Rows are points. Two turns around zero, p and q, are shown by what they do to some points. Write where each new point lands after one turn and then the other. Backwards means that the second turn is done in reverse. Each puzzle has new turns, and all numbers are rounded.

Turn p:
-3.14 0.66 1.05 => 1.57 2.77 -1.11
2.83 0.12 1.00 => -2.67 -1.36 -0.20
0.08 -2.16 -0.96 => 1.37 -1.89 -0.37
0.23 1.39 -1.09 => -0.28 0.49 1.69
Turn q:
-0.96 -1.32 0.32 => 0.74 1.30 0.72
-0.78 1.49 0.15 => -1.47 0.35 -0.74
1.59 2.05 2.62 => 0.16 -0.71 -3.62
0.66 -3.26 -1.77 => 2.17 -0.52 3.04
-0.51 1.03 -1.32 => -1.58 -0.42 0.61
Where do these land?
q, then p: -2.05 -0.49 -0.48 => -0.75 2.02 -0.20
p, then q: 0.34 -1.04 2.66 => -1.49 -0.28 2.44
q, then p: -1.24 -2.27 -0.35 => -2.38 0.96 -0.49
p, then q backwards: 1.54 1.09 -1.94 => -0.26 -0.58 -2.63
p, then q: 1.41 2.71 0.12 => -1.25 2.46 -1.31

Turn p:
-0.21 -0.19 0.85 -1.50 -2.24 0.98 => -1.55 0.41 1.88 -0.89 -0.31 -1.43
1.36 0.27 0.18 -1.42 2.60 1.17 => -1.36 -0.18 -1.37 2.88 -0.11 -0.23
-0.04 -1.42 0.69 0.27 -0.44 -0.45 => -0.53 -0.44 -0.15 -1.17 -0.94 0.47
-1.79 -0.15 0.58 3.52 -1.96 1.54 => 1.95 2.10 2.38 -1.44 -1.69 1.82
-0.40 -0.27 -4.48 0.89 3.09 -1.46 => 4.08 -2.47 -2.58 1.79 0.26 -0.34
2.84 1.52 0.91 0.06 -0.99 -1.72 => -1.14 1.93 -1.98 -1.41 1.96 -0.60
-1.75 0.24 1.26 -1.81 -0.07 -0.07 => -1.45 -1.34 1.81 0.23 0.84 0.31
Turn q:
2.50 1.42 -0.40 -0.95 0.27 1.07 => -0.93 1.62 0.32 0.69 1.06 -2.32
-1.33 -3.24 -1.31 -0.62 0.66 0.37 => -1.23 -0.70 0.24 -2.68 -2.20 0.92
1.61 0.51 0.19 1.41 0.67 -0.16 => -0.46 1.42 -1.08 0.51 1.26 0.32
1.79 0.82 -1.44 -1.03 0.28 -1.43 => -0.43 1.49 1.92 -0.43 1.65 -0.37
0.20 0.72 2.19 -0.20 1.00 -0.38 => 1.38 -0.44 -1.36 -0.25 1.38 -0.79
0.91 -1.13 2.84 0.56 -2.66 0.23 => -1.52 -3.04 -1.44 1.47 1.36 -0.01
-5.66 0.90 -2.07 0.83 -0.22 0.31 => 3.18 -0.34 1.39 0.69 -4.51 2.24
Where do these land?
p, then q: -3.36 0.32 0.34 -1.96 0.50 -1.46 => -0.65 -1.34 -2.83 -2.71 -0.41 -0.02
q, then p: -1.24 2.49 0.38 -0.25 -0.15 -2.38 => -1.48 1.99 -2.36 0.85 -0.80 0.75
q, then p: 2.07 -1.08 -2.48 0.15 0.83 -1.06 => -0.90 -0.27 2.27 1.88 1.80 0.79
p, then q backwards: 1.76 -2.01 0.75 -0.49 1.60 -1.22 => 0.01 -2.25 1.43 1.50 -0.14 1.62
p, then q backwards: 1.82 -1.21 1.36 -0.84 0.12 4.74 => 0.51 0.60 -3.39 0.78 -1.34 3.91
p, then q backwards: -2.73 2.46 0.29 -0.25 0.92 -0.62 => 0.37 1.24 0.29 0.07 -1.72 -3.19
p, then q: 1.21 -1.10 0.02 0.24 -0.85 1.31 => 0.45 -0.82 1.48 1.36 0.36 0.36
p, then q: -1.63 0.43 0.02 1.81 0.03 -0.59 => -1.06 0.31 -1.08 0.11 0.26 -2.00
p, then q: 2.11 -0.28 -0.69 1.60 -2.99 1.29 => 1.38 -0.13 2.78 1.66 2.13 -1.11
